Rows are points. The points of each table are mixes of a few directions, plus a little noise. How many directions does each table use, and how many do they share? Where both have some left over, give the other angles between the two spaces (their principal angles), to ten degrees, smallest first.
In the rows, 128 means zero.

First (5 x 2):
[[164 145]
 [164 145]
 [119 124]
 [ 32  82]
 [161 144]]
Second (7 x 2):
[[ 89 155]
 [155 109]
 [159 107]
 [161 106]
 [147 114]
 [ 29 196]
 [156 108]]
Directions: first 1, second 1, shared 0; angles 60

First (8 x 6):
[[105 159 131 169 100  91]
 [101 117 109 153 137 122]
 [148 122  83 135 128 133]
 [143 184 134 107 106 151]
 [146 112  97 137 129 122]
 [149 111 208  83 131 124]
 [124 109 140 109 147 145]
 [109 109 120 132 146 137]]
Second (8 x 6):
[[127 114 249  84 130 112]
 [128 127 142 123 128 126]
 [128 125 157 118 128 124]
 [128 132  87 143 128 133]
 [128 134  80 145 127 135]
 [127 126 146 122 128 126]
 [128 134  82 145 127 134]
 [128 133  81 145 127 134]]
Directions: first 4, second 1, shared 1

First (10 x 11):
[[135 137 128 131 137 128 123 133 130 121 139]
 [111  88 130 115  91 131 148 125 119 154  86]
 [138 188 128 153 183 120 100 109 138  91 182]
 [132  57 125  94  64 143 159 175 119 168  75]
 [109  31 128  89  39 141 173 152 111 188  39]
 [132 182 129 152 177 119 104 104 136  96 174]
 [131 164 129 143 161 122 112 113 133 106 158]
 [141 133 127 127 134 131 124 145 131 123 140]
 [103 164 133 152 158 113 116  69 128 112 140]
 [148 135 125 125 135 133 122 155 132 121 146]]
Second (9 x 11):
[[126 127 110 103 135 143 148 103 118 138 101]
 [152 124 101  83 160 143 125 148 103 144 154]
 [152 133 133 107 140 107 132 147 178 116  70]
 [ 84 143  92  95 174  84  88 102  98 118 176]
 [131 116 145 140 121 138 137 114 127 143 118]
 [124  77 249 247  74 120 121 121 187 137 136]
 [ 99 124  90 110 122 156 141 135 114  95 175]
 [133 162  88 104 130 130 132 129 101 127 108]
 [152 146 144 162  98 131 128 152 127 133 112]]
Directions: first 2, second 6, shared 1; angles 50

First (9 x 18):
[[125 155  93  99 146  91 152  89 117 129  93  97  81 131 118 123  79 102]
 [177  58 114 205  84 159 160 101  91 113 137 115 179 115 108 118 138 216]
 [ 74 130 136 107 160 155  93 143 140 181 165 179  95 134 181 135 107 114]
 [129 173 106  89 135  91 131 111 161 116 123 120  90 129 101 121 122  68]
 [117 172 133  93 139 110 149 132  81 134  65  94 115 130 136 112 147 113]
 [173  60 131 183  88 146 131 165 139  81 148 113 203 119 108 151 108 187]
 [103 167 124  84 143 116 118 149 139 139 120 133 102 129 141 123 123  85]
 [103 120 198 143 164 139  80 128 159 138 159 166 134 152 145 161 164 122]
 [150 119 116 147  94 145 139 134 124 121 141 134 153 113 113 107 165 146]]
Second (9 x 18):
[[153  86  75 151  95 129  98 120 246 107 249 191 128 118  85 143  73 103]
 [115 140 142 112 145 124 143 149  75 131  66  87 130 131 155 131 114 142]
 [129 142 125 101 129 110 148 170  89 110  66  80 144 127 138 134  95 132]
 [106 119 168 147 160 142 114  94 111 157 131 145 114 144 151 137 153 145]
 [110 135 147 113 153 125 140 149  72 133  64  86 129 135 161 138 106 146]
 [123 141 188 126 148 109 123 114  96 130  93 129 146 154 124 141 171 135]
 [153 125  22 128  72 156 144 144 185 118 191 133 103  77 109  82 106 102]
 [135 149 158 126 124 117 130 112 114 127 114 135 141 137 110 118 189 123]
 [129 115 127 148 125 139 112  99 163 138 179 166 118 129 117 126 145 123]]
Directions: first 6, second 4, shared 3; angles 30

First (11 x 32):
[[119 136 144 125 141 134 134 114 128 109 137 121 123 136 121 132 100 133
  125 129 128 125 138 140 112 143 136  99 128 149 106 140]
 [125 144 119 117 163 142 121 106 132 126 128 138 145 114 116 120  98 128
  139 130 123 129 130 112 157 142 109 149 132 166 112 158]
 [112 179 116  95 234 172 114  55 140 106 136 151 171  97  90 109  23 132
  156 133 116 128 141  95 194 178  83 161 138 249  64 220]
 [129 115 140 138  98 116 136 146 124 126 130 117 110 143 137 136 150 129
  117 127 132 126 129 146  97 119 148 102 125  97 139 103]
 [157  94  79 143  70 101 111 183 124 192  99 146 138 107 156 118 232 111
  132 125 129 139  95  95 170  71 111 216 125  44 209  76]
 [122 127 147 131 122 126 137 127 127 112 136 117 115 142 128 136 119 133
  120 128 131 124 136 146  99 135 144  92 127 127 116 124]
 [148  87 114 152  47  93 129 189 120 166 112 123 109 136 160 134 227 119
  115 124 135 133 108 133 110  78 145 146 121  29 195  57]
 [134 132 105 123 141 132 116 125 130 146 119 143 147 109 126 118 134 123
  139 128 124 132 119 104 167 123 106 174 130 136 138 139]
 [140 123  95 127 124 125 114 139 129 160 113 145 146 107 134 117 159 119
  138 127 125 135 112  99 172 109 105 190 129 113 157 124]
 [100 150 188 121 162 145 152  88 129  61 159 100 103 162 107 145  41 146
  114 131 131 115 162 176  59 177 162  15 128 186  55 159]
 [120 120 161 137 106 120 144 135 124 104 140 107 101 155 132 143 125 135
  112 127 134 122 139 163  72 133 160  63 124 112 116 110]]
Second (11 x 32):
[[166 121  78 106  69 154 123 103 106  99  81 122 145 110 100 127 137 147
  125 119 135  92  76 114 109 107 138 180 145 133 134 113]
 [ 99  80 152 204 125 151 152  59 100  90  93 131 130 127 116 138  60 150
  100  79 156 102 120 166  56  77 171 118 175 118  98  99]
 [129 162 103  88 166 139 110 163 124 164 123 118 132 153 154  97 166 111
  134 139 122 189 141 136 163 144  72 129  95 135 163 158]
 [150 139 107 105 128 107 120 139 153 121 144 135 139 115 108 132 134 133
  135 151 119  96 122  94 156 163 135 151 135 144 125 145]
 [142 150 112  82  97 133 115 153 123 145 123 121 121 117 144 128 179 116
  155 144 110 155 115 121 165 125  88 131  92 128 144 138]
 [188 158  89  74 130 129 111 196 141 158 148 119 141 169 104  97 166 120
   98 161 138 113 124  81 117 183 154 178 114 119 180  97]
 [ 91 135 185 144 144 151 135 167  98 181 140 112  91 174 184 115 154  95
  120 115 133 219 167 178 101  94 103  65  75  87 156  92]
 [ 64 102 160 179 145 113 142  53 131  91 115 144 123  75 148 162  82 139
  168 103 110 135 136 167 166  90  92  80 151 154  65 189]
 [112 134 158 143 183  93 131 151 164 142 180 139 125 140 129 130 110 121
  123 147 124 123 168 116 146 172 143 105 132 133 118 144]
 [120 129 159 132 138  73 131 137 178 120 187 148 121  96 118 160 117 127
  153 159 104  89 148  95 176 169 145 107 134 142  91 153]
 [147  99 106 152  85 168 138  87  89  98  74 119 139 134 103 122 103 149
   96  93 157  96  90 141  54  85 167 163 160 114 133  80]]
Directions: first 2, second 5, shared 0; angles 30, 50

First (9 x 32):
[[129 147 149 139 149 112 110 167 154 104 160  89 102  97  98 105 131 159
  107 144 131 125  99 125 146 123 102 112  76 125 109 124]
 [108 127 163 108 114 169  36 105 131 129  20 237 139 111 104 203 124 105
   99 112  65 118 171 136 183 107 157 120 174 122  51 121]
 [ 76 105 131 152 206  94 138 125  98  99 171 162 155 135 178 173  92 140
  160 134 151 156 178  53 163 118 167 118 131 129  61  88]
 [128 110  72 127 126 127 219  69 112 129 185 118 159 182 163  96 114 107
  195 106 176 187 177 130  98 164 183 162 149 133 180 136]
 [ 67 139 114 134 152 166 115  80 102 132 127 137 109 154 127 162 151 157
  135 133 146 138 116 115 149  94 150 136 115  96 102 132]
 [161 119 121 118  88 128 142 136 119 159  99 120 135 136 142 119 136 106
  120 126 116  97 107 147  88 135 104 132 158 139 176 140]
 [156 129  97 136 114 109 198 140 120 145 188  43 118 148 146  70 143 135
  144 138 168 120  81 138  68 143  95 138 106 133 211 143]
 [217 152 150  97  34 145  98 169 185 148  65 102 107  89  59  70 150 101
   76 119  77  90  86 218  98 153  74 126 129 145 190 165]
 [111 124 156 141 170 102  98 162 129 106 137 145 130 103 135 154 110 142
  117 140 119 121 137  90 159 116 122 106 116 132  72 102]]
Second (8 x 32):
[[170 133  91 124 113  89 188 221 188 116 174  37 193 111 120  69  93  72
   95 111 110 143  91 120  98 178  72 130  90 164 224 101]
 [ 80 113 111  62 173  77 182 203 115 109 167 143 180 141 133 162 111  88
  116 137 130 141 146 120 132 131  83 121 178 143 135 159]
 [116 125 124 111 139 115 140 146 125 124 137 133 140 131 129 137 124 119
  125 131 129 130 132 126 129 128 117 126 140 131 129 136]
 [207 113 125 241  86 160 120   7 123 152 122 110 101 139 188  71 112 161
  201 102 155 140 155  96  99 156 232 149  84 130 138  55]
 [117 167 169 124 100 191  31 101 140 139  58 146  51 101  60 145 182 176
   83 142 102  89  80 177 159  82 113 118 100  92  82 157]
 [ 86 122 129  87 158 110 141 152 107 119 136 160 139 138 128 165 130 120
  124 139 132 130 144 128 140 115 111 123 166 126 107 157]
 [ 93 143 151  98 134 150  83 126 117 128  95 163  93 121  92 163 159 150
  103 144 118 108 115 154 154  92 112 119 140 107  85 163]
 [154 110 122 175 123 130 140  69 111 138 137 134 126 143 173 112 113 139
  176 117 150 140 160 103 113 142 185 139 126 132 125  97]]
Directions: first 5, second 3, shared 1; angles 30, 70

First (10 x 32):
[[133  97 153 104 125 130 143 127 105 135 150 135 151 146 126 158  96 126
  118 130 164  92  97 120 138 126 144 125 141 138 100 172]
 [119 206  36 171 112 107  99 123 173 101  88  88  75  85 120  45 199  99
  124 113  65 175 190 145 113 162 106 112 127 134 186  55]
 [130 107 149 114 129 132 137 127 114 133 142 136 143 140 129 150 107 131
  125 130 149 110 109 123 134 123 137 129 133 131 111 154]
 [125 133 145 141 145 137 119 134 142 135 114 142 122 122 136 126 142 154
  150 134 102 165 144 131 120 106 113 146 101 105 140  91]
 [120 200  46 169 115 110 101 125 170 104  90  93  79  89 122  52 194 104
  127 114  68 174 186 144 114 156 106 115 126 130 182  59]
 [131 118 127 116 118 124 136 125 117 126 140 123 136 135 123 136 114 115
  115 126 150 101 113 124 135 138 140 118 144 142 115 156]
 [133  86 177 106 137 139 143 131 104 142 149 149 156 150 132 172  91 144
  130 136 161 104  95 119 137 109 140 137 127 125  97 166]
 [132  58 249 109 174 164 141 142 105 166 144 191 171 162 150 208  79 201
  169 156 147 146  93 115 129  57 123 175  83  84  90 140]
 [129 144  90 126 109 116 129 122 128 115 131 106 119 122 119 109 135  98
  108 119 135 107 129 130 132 156 136 108 151 149 132 141]
 [130 131 108 123 114 120 132 124 123 122 135 115 127 128 122 123 126 108
  113 122 140 107 123 127 132 146 137 116 146 143 125 146]]
Second (11 x 32):
[[126 152 117 111 147 135 141 135 106 130 130 165 147 149 137 158 139 156
  125 132 143 101 112  94 140 154 136 117 152 144 124 135]
 [160  84 187 131 102 118 106  79  87  83 149 124 115 131 126 103 100 148
  134 128 138 136  69 142 106  97 114 170 125 118 104 130]
 [ 74 146  81 137 105  66 120 183 175 169 126 174 142  89 137 104  85  93
  108  63 157 152 148 175 134 183 120 120 155  81  78 112]
 [102 118 125 132 106  82 117 136 140 134 145 155 133 102 142 114  78 112
  123  87 151 137 110 162 123 155 119 138 150  94  82 129]
 [ 91 132  96 135 137 119 143 145 186 161 132  92 123  97 147 148 109  76
  138 123 108 127 176 148 135 144 135 103 125 118 138 143]
 [175 115 177 113 135 157 124  83  58  81 137 142 130 169 121 136 148 186
  133 159 137 107  68  88 121 101 128 151 131 156 132 134]
 [134 111 138 136 130 142 130 112 144 125 129  80 113 119 129 129 130 107
  141 146 103 132 147 136 123 103 129 127 106 132 151 135]
 [111 104 131 150  86  79 100 140 156 134 129 128 117  90 120  73  86  95
  118  83 139 173 131 191 113 127 110 149 121  82  91 108]
 [159 167 120 112 152 167 135 144  81 120 100 170 145 179 101 134 198 187
  112 154 136 115 121  72 141 126 135 119 129 167 154 108]
 [107 150  85 135 153 155 150 157 184 166 107  77 121 116 127 149 160  86
  136 150  90 128 206 125 142 125 142  89 103 143 179 131]
 [168 130 152 115 157 185 143  96  91 103 124 101 124 167 121 158 176 163
  141 185 106 101 119  76 130  94 140 124 112 174 175 140]]
Directions: first 2, second 4, shared 0; angles 40, 70

First (10 x 32):
[[169  85 106 153 113 158 148  23  83 109  83 125 103 163  95  83 104  95
  157  85 129 115 109  98 116  65  98  97  81  80 117 211]
 [111 164 153 132 188  80 132 198 141 148 171 157 101  75 128 112 129 129
  101 176 102 117 102 210 141 137 137 165 156 151 114 128]
 [ 75 114 170 173 189  14 144 158 155 118 108 124  58 127 225  60 249 132
  117 213 201 116 118  97 200 105 153 175 123 151 211 149]
 [117 162 112 109 130 132 110 151 133 143 145 136 141 133  98 141  91 124
  106 126  71 131 121 138 104 130 108 106 141 145 101 118]
 [117 132 118 143 124 104 105 152 135 120 129 134 122 135 112 107 131 127
  126 114 123 120 139 112 105 137 144 117 144 141 112 137]
 [138 109 114 118  61 149 114 117 115 122 110 134 134 153  69 152  66  92
  153  82 125 116 156 126  69 142 126 100 117 122 112 133]
 [ 94 139 111 120 109 111 106 128 143 128 108 112 134 177 141 130 144 127
  114 133 115 137 139  56 124 121 110  95 124 149 148 114]
 [170 131 142 137 174 182 143 151 138 121 179 121 181  49 174 147 178 211
  129 117 162 151 129 168 172 177 187 183 170 112  97  80]
 [141 101 133  99  79 166 152  75 109 133 100 118 132 153 118 172  88  94
  151 122 142 131 133 130 124 116  96 118  85 105 160 123]
 [145 140 121  98 112 183 128 128 127 138 147 121 173 117 120 177  99 147
  125 111 109 146 133 143 123 152 122 124 136 123 109  86]]
Second (11 x 32):
[[102 114 107 116 147 107 121 131 120 126 143 130 132 127 103  80 128 119
  141 140 114 144 164 125  99  86  92 107 145 135 146 121]
 [135 125 110 112 148 135 135 149 116 127 158 114 127 136 124 113 143 105
  100 122 141  87 121 132 142 115 133 157 130 123 122 128]
 [152 129 106 104 155 149 144 164 111 128 174 102 125 143 132 122 154  93
   72 113 158  48 101 138 164 125 152 188 123 116 110 131]
 [137 127 115 114 143 136 135 147 118 128 152 116 127 135 127 121 140 109
  102 123 142  90 118 133 143 122 136 156 128 123 121 129]
 [ 81 116 137 147 112  87 105  89 142 127  88 161 133 110 105  98  99 162
  203 154  83 233 188 114  63 100  71  42 147 146 163 119]
 [147 153 198 182  56 142 120  75 166 131  37 157 125 111 171 227  95 193
  176 125 116 202  95 121 136 215 166  91 100 129 118 139]
 [107 121 125 131 128 110 119 117 130 128 120 139 131 122 114 106 118 136
  154 140 111 164 155 123 101 108 101  96 138 135 144 123]
 [177 144 131 119 132 171 150 157 121 129 152 100 122 144 158 175 151 105
   62 101 169  38  63 140 192 171 189 205 105 110  93 139]
 [131 126 116 117 141 131 132 141 120 128 148 119 128 133 125 117 136 114
  111 125 136 103 125 131 135 119 130 145 130 125 124 128]
 [ 63 102 107 126 141  73 104 106 128 125 121 154 136 112  80  46 108 139
  197 161  80 219 215 114  46  54  43  43 163 150 176 112]
 [175 150 157 139 105 169 144 133 136 130 114 115 123 135 169 204 135 133
   90 104 157  80  62 136 186 195 194 179  98 114  94 141]]
Directions: first 6, second 2, shared 0; angles 60, 70
